Each row of a before or after table is a point. One or more steps were done to the points. Then noise was added and the rows were shuffled. The steps act on columns, c1 being the first. Write out the steps. A step turns or swaps two columns, mirrors them in a line or flattens them onto one, adds a multiple of one to another, or multiplies or shifts one. Angles are multiples of 10 degrees, from the lower column toward the higher: turns from -170 to 170, lines from 10 to 170 but not 90. Use the fewest steps. Two steps may share a column if one is a turn and the other turns, adds or multiplies; they go together, in the order done. Otherwise the lowest column goes first.

Before (8 x 3):
[[ -2 -11 -42]
 [-65  64 -29]
 [ 36  24  73]
 [ 52 -26 -61]
 [-16  39   9]
 [ 14  15 -63]
 [-43  38  -7]
 [-35 -67 -48]]
After (8 x 3):
[[ 51 -28 -63]
 [ 20 -11 -21]
 [  9 -65 -12]
 [ 37  15 -45]
 [-11  39  11]
 [-17  39  14]
 [-21  23  24]
 [-14  65  14]]
Steps: flatten c1 and c3 onto the line at 130 degrees

Before (14 x 8):
[[ 12 -38  -8  -8  -3 -13  35 -32]
 [  6 -10 -40  18 -31 -19 -13  63]
 [ 46   6   7 -14  10 -22  53 -15]
 [  3  15 -21  17 -55  30   6  29]
 [ 23  -3  32  29  18 -17  42 -12]
 [-46  32 -16  42 -28 -77  11  11]
 [-14 -15 -40  30 -17  15  27  84]
 [-39  39 -43  30 -30 -63   7 -16]
 [ 32 -24  51 -28  -1 -11  24 -21]
 [ 39  11 -30   0 -51  -9  -3  31]
 [-21  40 -63  51 -28 -58 -14 -18]
 [ 11 -14   6  -4  43  16   2   7]
 [ 40 -22  17   9  24  -7   6 -30]
 [ 23   9  10 -35  11  -6  25 -11]]
After (14 x 8):
[[-61  35 -13  55 -41  71  -6  -8]
 [  7 -12  -7  -7  -8  10  49 -81]
 [-80  37 -44  36 -29  63 -12 -26]
 [-86  26 -63  65 -26  57 -33   3]
 [ 13  -9   8  -4 -15 -45   9   4]
 [ 87 -10  51 -36  -6   7  33 -58]
 [ 53 -16  18  14 -23 -12  16 -39]
 [ 32  18  10 -46 -10  -4  19 -48]
 [-18  14 -20  22  61  27  -2  21]
 [ 53  18  33  33 -23  -5  37 -75]
 [ 53  33   8 -17 -18   7  41 -96]
 [-51   0 -39  39  23   0  33  41]
 [-34 -15 -40  20   8  39  -6  82]
 [  7   9 -33   1  26  45  -9  32]]
Steps: add 1 times c3 to c1; add -1.5 times c7 to c8; turn c2 and c7 by -30 degrees; multiply c4 by 1.3; turn c5 and c6 by -130 degrees

Before (11 x 12):
[[ -4  10   4  26   7 -85 -46   4  50   1 -30 -50]
 [ -8  40   2 -25   8 -31  -9 -47 -21 -39  -6 -46]
 [-68 -10 -60 -43  68  32 -29 -36  11  40  18 -52]
 [-21 -18  21  35 -44 -11 -21  23  13 -10  -5  46]
 [ 15  28 -22  27  -3  56   8  24  20  15   6  -5]
 [ 32  -5  61  17  23  -9 -52  92  52 -39 -20 -46]
 [ 41   3  20  -7 -20  -7  35 -26   4 -14 -61 -72]
 [-16  24  21 -41   2 -93   7  21 -24 -10  -2 -39]
 [  1 -13 -36 -24  34 -22 -25  -2  27  -1  85  -3]
 [  1 -15  21  36 -14  -5 -39  25 -63  19 -51   5]
 [ 33  27  15 -59 -25 -41 -23  22 -17  12 -53 -11]]
After (11 x 12):
[[ -9  38 -32 -13  -6 -38 -10  47  26 -27  -5 -11]
 [ -7 -18 -20  22 -33 -11  28 -35  -3  -9  -4  24]
 [ 39 -10  16  -7  59 -34  86 -79  -5  -4 -13 -49]
 [  5  10 -41  13  -1   2  91  -2  -7 -89 -37 -42]
 [  6 -11 -24  16  -7  28 -14 -33  71  -8 -55 -13]
 [-21  20 -17 -11   5  -2 -26 -18  15 -95  -1 -15]
 [ 31  -2 -26 -26 -27 -14 -29  17 -29 -11 -61 -69]
 [-68  -3 -93  12  56  35  50  58  18  30  28 -61]
 [ 13  29 -32 -35 -14  11   1 -31  27 -41 -53  22]
 [ 20  32 -72  -3   7  16  10 -20 -24  53  10  21]
 [-13 -15 -78 -13  32  -4  41  12  -5 -18  86 -19]]
Steps: multiply c4 by 0.4; turn c1 and c4 by -30 degrees; add 1 times c2 to c12; shift c3 by -40; mirror c5 and c8 in the line at 10 degrees; swap c6 and c10; turn c7 and c9 by -140 degrees; multiply c7 by 1.3

Before (10 x 18):
[[-14 -59  16   3  -7  62   5 -27  43  42 -52  19  -3 -17  44 -33  38  23]
 [-33 -41   3 -55   4  31  45 -17  75  30  -6 -15  -6 -28  58   8  37  16]
 [  3   2 -49  -9 -14  34   0 -21 -16   6 -13   8  -7   3 -10  38   1  -1]
 [ -5  26 -52  15   6 -37  13  11 -14   8  18  64  26 -16 -29   2 -15 -28]
 [ 11  -4 -53  47  43 -25  -5  12 -32 -13  13  27  -8 -30   7  15 -38 -56]
 [ -5  -1 -64  -5 -19 -14  22  -7 -15   6 -39  -3   9  -6  21 -17 -28 -21]
 [-21 -19 -48  -1  10 -28 -26  29   6  32   3  11 -18  28  26  -4 -20 -12]
 [  2  16 -86  25  46 -47 -26  34  -8 -20 -19  23  18 -31 -33  19 -17 -21]
 [  5   1 -12   8  -9 -23 -17  -9  -1  38 -35  -8  23  -3  20  24  -1 -43]
 [-95 -12   5  41  -5  50 -45 -10  32  26  22 -28  70 -32  74 -62  50 -43]]
After (10 x 18):
[[ 16  38 -50  48  45 -27  23  13 -34   8 -17  20  -9 -30  30  13 -29  38]
 [-40  18 -48  -1  10 -27 -13  32   8  -9  26   4 -21  14  35  -4  -5  -6]
 [-46  34  16   1  -6  59 -21 -29  41   0 -47  37  -5  33  19 -33  54 -48]
 [-10  14 -66  -2 -16 -13  42  -7 -16   2 -30  -7   8  27  35 -14 -14  18]
 [-36  34 -13  10 -13 -24 -17 -10   0  18 -24  -9  24  23  16  22  10  36]
 [-58  40   2  40  -9  51 -81 -13  33 -80  -6 -14  75 -38  37 -62  83  29]
 [ -5  -1 -54  18   7 -36  21  13 -15  -1  -4  52  25 -26 -19   2 -28  35]
 [ 20  -5 -87  24  44 -46 -16  36 -11  -6 -35  11  18  -5 -21  18 -34  17]
 [ -5   5 -50 -13 -18  32   1 -20 -14   5  -7  17  -4   9  -8  37  -6  10]
 [-37  26   3 -54   5  30  19 -18  77 -24 -23  -5  -5 -16  30   6  63 -35]]
Steps: turn c1 and c10 by 70 degrees; add 0.3 times c8 to c18; turn c2 and c18 by 140 degrees; add 0.3 times c6 to c12; add -0.7 times c17 to c7; turn c15 and c17 by 30 degrees; turn c11 and c14 by -50 degrees
